Rows are points. The points of each table are mixes of a few directions, plus a little noise. How many directions does each table use, and how many do they share? Where both have some left over, give the other angles between the two spaces (their principal angles), to ten degrees, smallest first.

First, 5 rows:
[[ -4 -18 -23]
 [  0   4   4]
 [  6  31  40]
 [  4  21  26]
 [ -8 -37 -49]]
Second (7 x 3):
[[ 26 -10   2]
 [ 39 -14   6]
 [-60  22  -9]
 [ 20  -6   2]
 [-35  12  -5]
 [ 40 -14   5]
 [-32  13  -5]]
Directions: first 1, second 1, shared 0; angles 90

First (6 x 6):
[[-13  31 -24  11  -8  26]
 [ -2 -11   1   1  48  37]
 [  2   3  10   2  27   8]
 [  8   6  19  -1  -5 -30]
 [  5 -59 -11 -18 -32  -8]
 [  2  28   6   5 -30 -35]]
Second (8 x 6):
[[-13  17   6 -32  14 -10]
 [-14  -4  -1  -2  -1  -1]
 [ 60  23   5   2  14  -3]
 [ 29   2   0  16  -1   3]
 [-43  20  10 -59  19 -16]
 [-34 -29  -8  24 -22   8]
 [-29 -23  -5  19 -17   6]
 [ 41  -5  -5  34  -7   8]]
Directions: first 3, second 2, shared 0; angles 50, 90

First (8 x 9):
[[ 15  17  20   3   0   5  -9   1   1]
 [-24  14  22  -8  -2  -3   3  11   8]
 [ 29   1  -1   4   2   3  -9  -5  -2]
 [-49 -11 -16  20   0   6  12  -8 -18]
 [-35  -9  -6  -7  -2  -8  11   6   3]
 [ 44 -13 -22  15   2   7  -9 -15 -11]
 [ 19 -16 -16 -16  -1 -10   2   3  10]
 [  1  14  20  -9  -1  -2  -3   8   9]]
Second (8 x 9):
[[-12  19 -19   8  -1   6  11   3  -7]
 [ 14   3  11   3 -11  -1   1   8   9]
 [ -1  14  -7   6  -6   3   7   6  -1]
 [-21  -5  -1  19 -16   2  13   4  -3]
 [ -4   1   0   6  -6   1   4   3   0]
 [ 15 -21  -8 -54  60  -6 -37 -33 -11]
 [  2 -11   9  -1  -2  -2  -4  -1   2]
 [  7   0  14  11 -18  -1   4  11  10]]
Directions: first 3, second 3, shared 1; angles 70, 80

First:
[[  6  -5  32  45  16   5  -8  17  -3 -30   1  -2]
 [ -1  19   3  60 -23 -16  33  -3 -16  28 -18  -6]
 [  5 -22  17 -33  33  19 -39  14  15 -48  19   5]
 [  1 -11   0 -33  14   9 -20   2   9 -18  10   4]
 [ -5   6 -25 -27 -16  -6  11 -14   0  27  -3   0]
 [  5 -17  22 -11  29  15 -30  15  10 -43  14   3]
 [ -6  17 -28  -1 -30 -15  30 -18  -8  46 -13  -3]
 [-10  14 -47 -46 -33 -13  24 -27  -2  55  -7   0]
 [  5  -1  26  46   9   1  -1  14  -5 -19  -3  -3]]
Second:
[[ 30  11  14  10  31  21  28  31 -34  33 -11   9]
 [ -8  -4  -5  -3 -10  -6  -8  -9  10 -11   3  -2]
 [-35 -14 -17 -11 -38 -25 -34 -39  41 -42  12 -10]
 [ 12   3   4   4  12   7  11  12 -14  13  -3   4]
 [ 19   8   9   6  20  13  19  21 -22  23  -6   6]
 [ 20   7  10   7  21  13  18  21 -22  23  -6   6]
 [ 27  10  13   9  28  19  24  29 -31  30  -9   8]
 [-47 -18 -22 -15 -48 -34 -45 -51  54 -54  16 -15]
 [-15  -5  -7  -5 -16 -11 -14 -16  17 -17   5  -4]]
Directions: first 2, second 1, shared 0; angles 70

First, 11 rows:
[[ -6 -29  16 -12   6 -15  -4   1 -17 -11  -9 -16  17   7  24   2  12   0]
 [-14 -51  45 -17  31   1  18 -17 -28 -23  -3 -18  23  10  36   6  18   1]
 [ 24  34 -52 -13 -17   7  15   0   6 -30  -4 -13 -52 -27 -35  25  -6  23]
 [  7  13 -21   0 -17 -12 -13  11   5   3  -6  -2  -7  -3  -8   1  -2   1]
 [  9  24 -26   4 -16  -2  -7   8  11   5  -1   4 -16  -7 -18   1  -7   3]
 [  0  14 -13  12 -24 -21 -33  21  12  29  -6  10  13   8  -2 -15  -5 -12]
 [ -1 -37  23 -29  34  18  44 -28 -29 -53  -1 -29 -12  -9  17  27  16  20]
 [  9   1 -16 -14  -3  -1  10  -2  -7 -25  -6 -16 -20 -11  -5  16   4  13]
 [-15  29  27  45  15  38   1  -8  35  59  32  57  20  12 -20 -34 -24 -25]
 [-12 -18  30   4  19  10   8 -10  -4   6   7   7  18   9  13  -7   2  -7]
 [ -2  19 -14  19 -28 -23 -40  25  17  40  -4  17  17  11  -4 -21  -8 -17]]
Second (10 x 18):
[[-13  13  19 -22   9  30 -15  15  32  -8  -1  39  -4  -1   9 -31   0  -3]
 [ -2  13   7  34  -3 -33 -18 -36 -17  35  25 -46  17  27 -12  26 -18 -25]
 [ 13 -22 -24   7 -14 -22  15   0 -33  -4 -14 -23   3 -10   1  23   9  11]
 [ 27 -18 -22   0  -8  -4  34   3 -34 -17  -6 -21  -3   0 -13  21  -6   7]
 [-21   9  16 -15  17  26 -10  15  48  -8  -4  44 -14 -16  12 -34  15  11]
 [  0  -8  -3  14  19   0  28  -2  21  -9   2   5 -24 -20  -6  -2  19  21]
 [-19   9  14 -17   9  20 -18  13  35  -3  -5  37  -6 -10  14 -28  11   4]
 [-19 -12  -7  -7  -1  -5 -11  14  18  -1 -22  24  -5 -30  22 -12  32  22]
 [  6  -8  -9   3  -8 -11   2  -2 -17   1  -3 -13   5   1  -1  11  -1   1]
 [ 29  21   9   3 -18  -2  -8 -22 -52  14  29 -46  31  60 -27  25 -60 -49]]
Directions: first 3, second 4, shared 0; angles 30, 40, 90

First (11 x 24):
[[ 33   7 -17  -3  -7  -8 -33 -11   8  19  -6  16  -4  -3 -13  -1 -24   1
  -19   9 -16  13   9  26]
 [  0 -15  -2   2   1  -5 -27   6  -1  32  -6   9 -20 -15   3 -14 -18  12
    9  -3  18  14  14  11]
 [  0   7  -2  10   8  10  33 -16  21 -11  26  12  28  22 -24  10  14 -14
    3  -3  -2 -27  -9 -30]
 [  5  23   0 -13 -12  -6  -2  -3 -11 -22  -9  -9 -11  -2   5  -8  -1  -2
  -15   4 -19   4  -7  17]
 [-27  11   9  -1   0   1  25  -6   4  -6  20   6 -13   2 -10 -29   9   0
   16 -12  17 -17  -3 -22]
 [ 12  17   2 -16 -13  -5  -7   9 -26 -39 -31 -33  -1  -4  28  19   6  -3
  -27  13 -35  16 -13  31]
 [  1   8  -1 -13 -12 -13 -29   3 -12  12 -12   2 -36 -18   7 -29 -19  11
   -4   0   1  19   9  27]
 [ -7  11   9  -1   2  11  41   1  -6 -49   0 -25  31  19   9  30  31 -15
   -8   3 -21 -17 -23 -17]
 [ -8 -26  -1  20  18  11  14  -2  22  27  22  19  21   9 -17  10   4  -1
   23  -7  27 -16   7 -33]
 [ 14 -20  -7   9   7   3 -13   3   8  19  -3   6  15   1  -1  21  -6   1
    1   4   3   5   6   1]
 [-22 -22   9   5   8   2  -2  15  -6  18  -2  -4 -12 -11  13  -7   1  11
   22  -8  27   5   7  -9]]
Second:
[[  3 -31  -2   5 -23   4   5   2  -2   3   4  17  13  -1 -24 -26  -3   7
  -15  -5  -1   4  12  22]
 [-35   3 -16 -16   2  10 -14  -1  20   8 -21  30  -2  -6 -13  30  -2   5
  -20   1   2 -15  25  10]
 [ 12 -13   2  18 -11   6  10   6  -2  -5  13  14   2  10 -25 -12 -20  13
   -6 -27  -1   8 -12  10]
 [  8  22   6  11  17  -2  17   4  -1 -10  12 -13  -4  10   4   6 -12  11
   16 -15   4  11 -19  -7]
 [  5  14   9  -2  18 -14  23   1  -8  -5   7 -27  12   0  16 -13  14  14
   16  10   8  19   5   7]
 [-17 -15 -19 -13 -29  17 -36 -36  12  11  -4  13  -6  -9   3  30   4 -18
    6  -4   2 -33   9  -5]
 [-17 -18   3 -17 -13  -1 -18 -11  -3   2 -17  -5  -5   1  -4  13   4 -17
    1  20  -6  -9  -9   5]
 [ 30  14 -13  21  -5  12  -3  -9   6   7  27   4   0 -10  19 -12   2  -2
    7 -28   5 -10  10 -22]
 [  4   9  -7  12  10   4  10  22  10   4   3  22   5  -3  -7 -15  -3  14
  -22 -12   2   4  20   2]
 [  3  15  36 -17  36 -34   7  23 -30 -12 -22 -55 -15   8  31  -3  17 -27
   19  60 -16  22 -44 -21]]
Directions: first 4, second 6, shared 0; angles 50, 70, 80, 80
